Rows are points. The window is the flat piece filled in between its corners: a triangle in 3 columns, a solid with four corners in 4, and so on. A path goes straight from each point to the next, and from the last back to the first. After which points does the path pass through the window?

Window (3 x 3)
[[-2.57  2.78  0.01]
 [ 0.13 -0.60 -0.50]
 [ 1.67 -0.30 -1.42]]
Path:
(1): [-3.35  1.98 -1.21]
(2): [-0.77 -0.66 -2.32]
(3): [-1.85  1.32  1.45]
(4): [ 1.87 -1.28 -0.20]
(5): [ 1.83 -1.46 -2.56]
(6): [ 0.38 -0.13 -2.49]
(7): [ 0.85  0.28 -0.05]
(8): [0.82 1.94 0.94]
(9): [-0.74 -0.26 -2.38]
(10): [ 0.69 -0.40 -2.18]
(11): [ 1.66  0.49 -0.19]
(12): [-0.15  1.54  1.79]
Through the window after points: 6, 8, 10

Window (3 x 3)
[[-0.65 -2.00  1.83]
 [-0.68  0.95 -0.95]
 [ 1.16  1.60 -1.24]]
Path:
(1): [-0.20  1.62  0.51]
(2): [ 1.49  1.00 -2.64]
(3): [-1.02  0.08 -2.38]
(4): [1.96 2.05 0.69]
(5): [0.27 0.90 1.98]
(6): [ 0.92  0.92 -1.50]
(7): [ 0.44 -2.72  0.80]
(8): [-1.21 -0.85  1.80]
(9): [ 2.14  3.99 -0.30]
(10): [ 0.35  0.14 -2.80]
(11): [-0.98 -2.19  0.39]
(12): [-0.68  1.31  1.42]
(13): [-0.23  2.93 -0.50]
(14): [ 0.94 -1.24 -0.81]
(15): [-0.67 -2.42  1.04]
(16): [0.05 0.27 1.60]
Through the window after points: 1, 3, 5, 7, 13, 15

Window (4 x 4)
[[ 2.15  1.56 -1.62  0.62]
 [-0.82 -1.96 -0.57 -0.51]
 [ 2.50 -0.10  0.87  0.17]
 [-1.02 -1.03 -2.36 -2.42]]
Path:
(1): [1.37 1.13 0.87 1.18]
(2): [-1.09 -0.48 -0.41 -0.80]
(3): [ 1.18 -1.17 -3.80 -0.27]
(4): [ 1.36 -1.15 -0.85  0.85]
(5): [ 1.64  0.87  1.83 -0.69]
(6): [-0.69  1.98 -1.96 -1.84]
(7): [ 0.52 -2.90 -2.05 -1.17]
(8): [ 2.85 -0.17  0.05  0.52]
Through the window after points: 6

Window (6 x 6)
[[ 1.51  3.55 -0.01 -0.49 -2.11  0.16]
 [-2.00 -3.97 -1.41 -0.83 -2.95 -0.40]
 [ 3.03 -1.48  0.52  0.64  0.52  0.90]
 [ 2.65  0.33 -0.75  1.15  0.59 -1.22]
 [ 1.26  0.77  2.07  0.32  0.81  0.22]
 [ 0.17 -0.89 -1.15  0.25  0.10  0.93]]
Path:
(1): [-0.22  1.43 -0.86 -2.74 -1.03  0.59]
(2): [ 2.41  3.11  0.81 -2.84 -0.40 -1.84]
(3): [ 1.47  1.78 -0.46  0.72 -1.42  0.28]
(4): [ 0.87  1.57  1.23  2.53 -1.57  1.94]
(5): [ 0.89 -0.71 -0.14 -1.77  0.12 -0.37]
(6): [ 1.54 -0.25 -0.79 -3.13  0.72  2.86]
(7): [ 0.69 -1.25 -0.54  1.62 -0.37 -0.30]
(8): [ 0.96  0.13 -0.15  1.42 -1.44 -0.50]
Through the window after points: 2, 6
